Rows are points. Each copy is the shape, with its points in the same order, turned, moved and blurred by noise. Is it also mirrored, or only turned?

Shape (6 x 3):
[[  7.4  18.4  -6.7]
 [ -2.8 -28.3  24.7]
 [ 20.7   1.1 -29.0]
 [  8.6 -20.8  27.3]
 [  3.4  -6.0 -35.7]
 [ 26.4  17.5  21.4]]
Copy 1 (6 x 3):
[[  3.9 -12.5   7.0]
 [-17.6  34.4  -9.0]
 [ 30.8 -11.1 -20.7]
 [-14.0  33.2   0.6]
 [ 16.5 -11.0 -34.9]
 [ 13.1  12.1  27.2]]
Copy 1 is: mirrored
Copy 2 (6 x 3):
[[ 18.3  26.0  -4.1]
 [ -2.8  -8.7  35.2]
 [ 32.0   2.3 -19.0]
 [  9.9  -2.7  38.2]
 [ 15.7  -5.1 -27.6]
 [ 33.3  30.1  26.3]]
Copy 2 is: only turned
Copy 3 (6 x 3):
[[ 16.9  -2.9 -22.7]
 [-20.9 -21.4  16.0]
 [ 30.2  14.8  -3.0]
 [ -7.6 -31.2  13.1]
 [ 13.8  30.2  -0.9]
 [ 23.1 -36.2 -15.0]]
Copy 3 is: mirrored
Copy 4 (6 x 3):
[[ 26.3   1.8  -2.2]
 [-29.0   2.5  24.7]
 [ 12.7   7.3 -29.8]
 [-18.3  17.9  25.0]
 [  5.6  -5.5 -35.4]
 [ 20.1  27.6  21.5]]
Copy 4 is: mirrored

Shape (8 x 4):
[[ -4.7 -33.4 -43.3 -13.6]
 [  4.7  -8.5   3.5   6.5]
 [ -9.2  30.5  12.2   7.3]
 [ 17.3  -0.4  -3.5 -11.0]
 [ -6.2  13.7  22.7  30.7]
 [ 15.9  44.3 -18.6 -26.3]
 [ 14.0   5.0  25.4 -28.4]
 [-17.9 -22.3 -20.9  -2.1]]
Copy 1 (8 x 4):
[[ 21.0 -54.2  -4.5 -12.7]
 [  0.8  -0.5 -10.8 -13.9]
 [-16.3  21.6  15.2   5.7]
 [ 19.2   2.9   5.5 -14.2]
 [-24.2  28.0 -15.4   0.4]
 [ 27.7  11.9  41.3  14.6]
 [ 10.0  19.6  22.5 -35.8]
 [ -4.7 -34.8  -2.9 -10.9]]
Copy 1 is: mirrored
Copy 2 (8 x 4):
[[ -6.1 -14.9 -37.2  39.9]
 [ 16.8   8.6   3.0  15.1]
 [ -2.3  12.4  24.1 -16.9]
 [  1.7  25.8  -5.4  18.2]
 [ 27.2   6.1  25.8 -15.4]
 [-37.1  38.5  -7.8 -11.4]
 [ -4.3  40.3  23.4  27.7]
 [  1.9 -19.5  -8.4  26.3]]
Copy 2 is: mirrored
Copy 3 (8 x 4):
[[ -1.5   7.0   0.4 -48.9]
 [  1.1   0.8  10.5   6.2]
 [  2.4  -4.2 -22.0  32.8]
 [ 19.1  11.0   2.5   2.2]
 [-18.3  -6.9   0.8  40.2]
 [ 37.9  25.5 -39.1   9.2]
 [ 41.4 -12.1   2.1  16.7]
 [-10.2 -10.1  -2.8 -25.3]]
Copy 3 is: mirrored
Copy 4 (8 x 4):
[[-23.8   9.4 -34.3  26.2]
 [  2.1   0.0  12.4   7.1]
 [  0.8  21.4  32.8 -24.6]
 [ -5.9  -9.1   1.7  -8.2]
 [  9.3  14.5  48.6  -1.4]
 [-30.5   3.7   1.0 -51.2]
 [ 22.7 -11.3   0.1 -27.9]
 [ -6.3  22.1 -11.3  20.8]]
Copy 4 is: mirrored

Shape (10 x 4):
[[-40.1  13.1   7.4   3.0]
 [ 18.7  12.6  -4.3  -1.8]
 [ 11.5   3.9 -29.3 -38.9]
 [-31.2  18.1  -2.5   2.7]
 [-22.5  20.6  18.8 -17.7]
 [-12.0  53.6   5.2  -6.4]
 [ 16.4  -6.2 -15.8 -29.5]
 [ 12.1 -18.9  -8.0  22.3]
 [-11.1  26.5  12.3   0.3]
 [ 23.8 -23.5 -16.3  20.6]]
Copy 1 (10 x 4):
[[ 11.9   4.2   4.7  49.5]
 [ -3.9   9.3  11.0  -8.6]
 [ 36.3  11.2  -3.7 -21.5]
 [ 10.7  13.3   5.9  39.2]
 [ 21.7  -7.6  24.6  29.2]
 [ 13.0  20.9  43.1  21.1]
 [ 19.8   0.4 -10.8 -20.1]
 [-24.0   5.1 -23.5   2.1]
 [  1.0   4.5  24.7  24.9]
 [-28.0   8.1 -28.3  -9.9]]
Copy 1 is: mirrored
Copy 2 (10 x 4):
[[-31.0  -1.0  -6.3  17.5]
 [  4.3   3.7  29.6  -6.4]
 [  6.8 -39.8  41.2   2.9]
 [-28.4   2.9   2.1  22.4]
 [-43.2  -6.0  11.7  -4.1]
 [-41.9  14.7  42.9  11.3]
 [ 13.3 -31.7  29.3 -11.2]
 [ 24.8   9.3  -2.3  -4.6]
 [-24.4   9.3  18.5   1.1]
 [ 38.9   5.5   3.3  -4.5]]
Copy 2 is: mirrored

Shape (11 x 6):
[[-24.1  30.1  -6.6  -7.0 -45.5 -17.8]
 [ -6.5 -17.8  -4.5 -15.7 -36.2 -11.6]
 [ -4.4   1.4   9.5   9.1 -11.3 -23.9]
 [ -7.7   2.2  -2.8  20.5  23.8  21.5]
 [ 14.7  22.3 -23.1 -20.8 -15.2 -28.5]
 [ 10.0   2.7  22.5 -41.7   3.0  -7.8]
 [  1.7  13.4 -11.5 -49.7 -34.7  -4.9]
 [  0.6   6.1   2.2 -24.6   1.1  38.5]
 [  1.9  -1.4  -3.4   3.7 -37.5  11.9]
 [-12.6 -23.1  11.4 -17.7  32.7   7.2]
 [ -5.4 -14.0  -1.8  23.5  -2.8  31.8]]
Copy 1 (11 x 6):
[[ 12.7   2.3 -16.5 -15.7 -53.1   5.9]
 [-18.4 -21.4 -20.2  -2.8 -30.7  20.2]
 [-14.8   0.6 -12.0 -11.0  -8.3  -6.7]
 [ 15.4  14.4 -14.2  -0.6  36.6  25.4]
 [ 19.6 -36.7   1.1 -24.5 -21.3  -2.7]
 [-16.7 -15.2  35.1 -15.0  -9.7  29.2]
 [ 10.5 -33.8   8.4 -14.9 -43.6  32.6]
 [ 16.9  -3.4  13.5   9.9   3.6  53.0]
 [  7.0  -9.9 -17.6  18.6 -20.7  17.8]
 [-18.5  -1.4   4.5 -22.3  30.4  43.8]
 [  4.2   9.1 -25.5  23.2  19.1  32.5]]
Copy 1 is: only turned
Copy 2 (11 x 6):
[[ 14.8  53.7  -5.3   5.4 -28.3  -5.5]
 [-18.2  25.8 -10.8  -4.5 -39.1 -22.1]
 [ -4.7  21.1   0.0  -0.5   3.2 -18.1]
 [  8.6 -29.6  15.0   6.7  -5.3  10.3]
 [  3.4  30.8 -46.5   6.9  -9.3   8.0]
 [  0.4   8.9 -32.8 -46.7  -6.1 -10.8]
 [  5.6  34.6 -42.9 -22.2 -42.3  -1.5]
 [ 20.0 -21.8 -13.9 -24.9 -36.2   3.1]
 [  8.6   8.6  -8.3   9.4 -33.0 -22.1]
 [-21.2 -26.6   1.3 -34.8  -8.8   8.2]
 [  2.8 -25.3  15.9   8.6 -23.5 -14.1]]
Copy 2 is: only turned
Copy 3 (11 x 6):
[[-26.3  37.0  11.9  25.5 -22.4 -29.6]
 [  3.2   0.0   8.2   4.3 -26.0 -39.7]
 [ -8.1   8.0 -21.6   9.0  -3.0 -21.6]
 [  1.4 -11.8  -7.7   7.1   5.3  28.6]
 [ -9.3  15.0  20.4  18.4  21.7 -39.7]
 [ -8.0   8.2   6.8 -38.4  10.9 -26.7]
 [ -9.8  21.1  43.5  -8.5  -7.0 -42.8]
 [  6.9   6.5  30.9 -23.2  -4.9  12.7]
 [ 18.1  16.8   9.7  12.9 -24.6 -13.9]
 [-10.0 -31.1  -4.7 -31.6   1.9   3.1]
 [ 19.7  -8.9  -3.0   9.0 -20.7  21.9]]
Copy 3 is: mirrored

Shape (10 x 6):
[[-18.4 -12.1 -41.8   2.8 -10.9   3.8]
 [ -3.5  19.0  29.4  13.5 -22.8  22.0]
 [ -0.3 -16.4  42.0  -6.3 -10.4  14.4]
 [ -3.9  -7.5  -2.1  23.9  -8.5  -0.2]
 [-25.5 -28.1 -14.1  17.0  34.9  -2.8]
 [-22.4  -0.1 -24.0  -0.9  -5.6  -0.8]
 [ 27.0  10.5  24.1 -25.5   8.2   8.2]
 [ -2.9 -16.4 -29.7  12.4   4.6   7.8]
 [-14.8 -18.4  -3.3  -9.6  32.6 -22.1]
 [-31.9  -3.6 -34.3  26.1 -11.8  33.2]]
Copy 1 (10 x 6):
[[ 23.6 -27.8  -3.4  21.6  40.8   5.8]
 [-39.3 -27.1  10.8  26.4  -9.3 -11.0]
 [-36.3 -15.9 -13.5  -8.3 -14.5  -1.6]
 [  4.9 -29.3  11.9  11.7   3.2   8.1]
 [ 14.5 -13.0  21.8 -21.0  36.0  25.1]
 [ 12.5 -18.3   5.1  16.5  33.8  -6.2]
 [-27.2  22.6 -11.8  19.4 -13.1   4.5]
 [ 14.9 -20.3   1.5  15.8  26.6  24.9]
 [ 19.6  15.7   9.2 -18.7  19.6   6.9]
 [ -1.7 -50.5  15.8  27.3  50.4  11.8]]
Copy 1 is: only turned
Copy 2 (10 x 6):
[[ 20.5  14.2 -15.1  -8.8 -12.8  32.3]
 [-11.7  24.8  12.9 -41.9   4.1 -27.9]
 [-24.5   1.9  37.0 -15.3  -4.2 -19.5]
 [ -0.6  21.3  -0.4  -6.6  13.8   3.8]
 [  5.6 -16.1   7.9  -2.6  32.8  36.4]
 [  6.0   4.2 -15.1 -18.2  -5.0  21.6]
 [  1.0 -20.2  11.6  -8.0 -10.1 -46.2]
 [ 23.9  10.0  -1.9  -2.6   4.7  18.9]
 [ -8.2 -32.6  -2.9  10.0  16.4  17.4]
 [ 26.5  28.6  -0.2 -39.3   4.9  34.3]]
Copy 2 is: only turned
Copy 3 (10 x 6):
[[ -7.5 -26.2 -42.1 -10.2  -3.1  27.8]
 [-15.2  30.1  -7.6  13.2  11.5  -1.6]
 [ 23.3  26.0  14.5  14.2  -2.8  15.9]
 [ -5.8  -8.2 -10.7  10.5  18.7  19.1]
 [  3.7 -20.0  -2.4 -37.9  16.4  49.0]
 [-15.2 -17.4 -24.6 -11.4 -10.3  21.0]
 [ 24.3   6.8   9.6  -6.0   3.2 -26.3]
 [  3.4 -23.6 -30.6 -10.9  14.9  30.7]
 [  7.5 -24.6  17.4 -30.8  -3.4  26.5]
 [-16.3   3.5 -55.7  -7.5  17.3  37.1]]
Copy 3 is: only turned
Copy 4 (10 x 6):
[[ -9.3 -33.6   4.2 -30.2   5.6 -31.2]
 [ 15.3  -9.1  43.1  24.9 -16.2 -11.1]
 [ 22.6 -20.6  27.7  24.6   8.4  21.1]
 [  5.7 -32.7   5.9  12.4  -7.3 -23.1]
 [-34.3 -55.6 -11.5   2.7  -1.3   0.3]
 [-11.1 -21.8   6.5 -20.8  -6.0 -18.7]
 [ -0.9  16.7  16.7  27.0  26.1   8.2]
 [-15.4 -38.1   1.8  -4.6  14.0 -29.1]
 [-24.8 -24.1 -23.9   1.4   6.1  15.3]
 [-17.7 -50.9  35.7 -19.9  -9.4 -38.6]]
Copy 4 is: mirrored
